Rows are points. Each table stands for the endless flat space through its points: a line for two points, a plane for three, and so on. Write the one point that lies in both, or say that there is none.

First:
[[-13  -9  -2  14]
 [ -5  -1   1   8]
 [-37 -21  -2  38]]
Second, 2 rows:
[[-15 -17   1  22]
 [-16 -12   1  21]]
They share: [-17  -7   1  20]

First (3 x 9):
[[-29 -20 -18 -12  19 -11 -10  34 -11]
 [ -5   2   0   0  23 -27  -4   8  -9]
 [-26 -17 -15 -12  20 -13 -11  28  -9]]
Second (4 x 9):
[[-13  -8 -10 -13  29 -20 -20   5 -10]
 [ -7 -10  12 -24  31 -25 -38  -6  -4]
 [-31 -13 -17  -7  12 -13   4  36  -1]
 [-17   1 -27 -12  22 -32   2  31 -11]]
They share: [-20 -11  -9 -12  22 -17 -13  16  -5]

First, 5 rows:
[[ 43  -4 -22 -24  15  34 -16  -6 -24  48  52  -7  -4  -7]
 [  8  28   2 -21 -27 -34  31  34 -15   5  14  -4   7 -14]
 [ 11  22   4 -29 -30 -45  46  33 -19   3  14  -2   6 -22]
 [ 17  24 -12  -4 -17 -12   8  37 -23  27  25   9  -1 -13]
 [ 24  13 -10 -13 -15  -4   7  20 -30  38  37   6 -14 -11]]
Second (3 x 14):
[[ 23  13 -19 -50  24 -27  23  36  -4   7  43 -29   1 -15]
 [ 11   6 -11 -48  24 -30  16  37 -10   7  36 -25  -2 -27]
 [  0   6   8 -10 -18 -10   2  21 -26  14   1   9  18 -38]]
They share: [ 22  17 -10 -24  -6 -11  17  24 -12  12  22  -7  17 -16]

First:
[[-30   8 -23 -12  26 -16  22  -9 -13 -15 -21 -19 -12  19 -15 -29 -23 -21
   -7  19]
 [-34  20 -13 -14  10 -14   2 -23  -9 -19 -23 -19   0  21 -17 -27  -1   5
   -3  17]
 [-22  16  -9  10  18  -2  22 -11  11 -15 -19   1   4   9 -13  -7 -17 -19
   13  17]]
Second, 4 rows:
[[-21  49  -7  30  37  29  -6 -12  19 -14 -20   7  46  10  19  -6 -18 -15
    9  25]
 [-49  31   6  18 -17   9  14  -7   9 -36 -25 -13  21 -10 -15   3 -21   0
   21   9]
 [-26   0 -16 -13  12 -21  16 -20  21 -15  -6  -3 -16  26 -24  -4  20   6
    3  18]
 [-30  31  14  22 -17   4  20 -17  -1 -26 -37  -2  18 -13 -25  -6 -31 -12
   34   6]]
They share: [-24  22  -4   9  10  -1  12 -18  13 -17 -20   1  10  10 -14  -6  -6  -6
  15  16]

First, 3 rows:
[[-17  24  33   8  -7  19   6   6   3 -22  10  19  31  -4  -9 -15 -23  -7
  -17  20   0  11 -33 -18]
 [-16  28  27   5 -11  21   9   6   0 -15   6  13  25   3  -7 -20 -16  -3
  -18  17   2  13 -28 -18]
 [  3  -6   8   8  -2 -11  36 -29 -17   8   5  44   1  21  11  -5 -53  18
    3  30  -5  36 -23 -28]]
Second (4 x 24):
[[-17  17  28  -1 -20  40  26  -7 -29   7   5  12  -5  19  -5  13 -13  23
    2  27  -2  54   7 -41]
 [  2  33   0  14   1   3  18 -14 -11  17  13  22  14  18  17 -32 -34  -2
  -18   6 -12  15 -18 -17]
 [-13  13  36  -8 -15  20   5   2 -21  -6   8  25  15  24  -8 -14  -7   4
  -10   6   0  28 -10 -45]
 [ -5  32   7  14  -5  25  26 -16 -23  22  14  15   1  16  13  -5 -31  11
   -7  18 -14  39   1 -26]]
They share: [ -7  20  11   2 -13  11  24  -8 -11   4   0  17   7  20   3 -21 -21  11
 -11  18   2  25 -19 -22]

First, 2 rows:
[[-14  36  12  18  16  -6 -28  11   5   9  20  -3 -34  -6  24  -4 -33  21
   29  -8  -8  20 -22  24]
 [ -9  29   5  18  20  -1 -23   8  11  14  16  -5 -28  -4  25  -8 -29  21
   23  -7  -2  22 -17  19]]
Second, 6 rows:
[[-11  48  15  -4  40  -5  -8  32  18  25   9  12   7   4  34 -11 -39  -7
   22  21   2  34  -3  25]
 [  2  25 -10  34   6  19 -28  16 -11  36  -5   8 -38 -27  10 -21 -30  19
  -17 -14   4  33 -32 -17]
 [-14  29  19  10  18  13 -35   6 -16   3  29 -23 -38  -8 -25 -38 -50   8
    9   8  31  55 -45  -1]
 [  5  36 -14  25  24  10 -13  25  19  38 -14  22  -9 -14  52   1 -19   8
   -1  -5 -17  20   5   3]
 [ 16   7 -16  32   5  40 -11  -8  19   2  -6   3 -39   0  37   5 -10  26
    7  -6 -21  38   4 -12]
 [-17  -2   7  24  35  -2 -29 -42  18 -15  38 -41 -46  -1  13 -25 -39  42
   28 -27   3  23  -7  34]]
They share: no point

First:
[[ -9 -10 -20  -8   7   3   6 -53  19 -44 -54  14  49  -2 -12 -26  -8   3
  -23 -16   6  25 -49 -32]
 [  7  -4  -5   0  10   1   4 -45  26 -32 -48  22  37  -8 -14 -16  -5   8
  -23 -20  12  20 -35 -23]
 [ -1   9  11  33 -19  14  55 -24 -27  -3  32  14  -1  15 -41  28 -19   7
  -10 -17  34  31 -11  13]
 [ 46   7  32  15  14  -3   6 -26  46  -6 -30  43   7 -17 -23   9   4  15
  -18 -34  27  14  -1   2]
 [  2 -14  14  -4  -5   4  47 -53  23 -33 -15  40  15  15 -47  -1  -5 -14
    8 -31  25  54 -21   1]]
Second (3 x 24):
[[ 22   9  -5   5  -1   9  16 -24  13 -13 -26  11  18  -4 -14  -3  -1  17
  -26 -20  18  15 -31  -7]
 [ 17   9  -8  17  12   8  27 -20  12 -15 -13   1  35   0 -14 -12   1  20
  -21 -21  10  27 -29 -17]
 [  7  -6   6  26   8   1  19 -27  20 -29  -7  16  44   3 -19   5 -10   6
  -21 -33  14  21 -15 -17]]
They share: [ 17   3   0  11   0   6  15 -26  16 -19 -21  15  25  -2 -16   2  -5  12
 -25 -25  18  15 -25  -9]
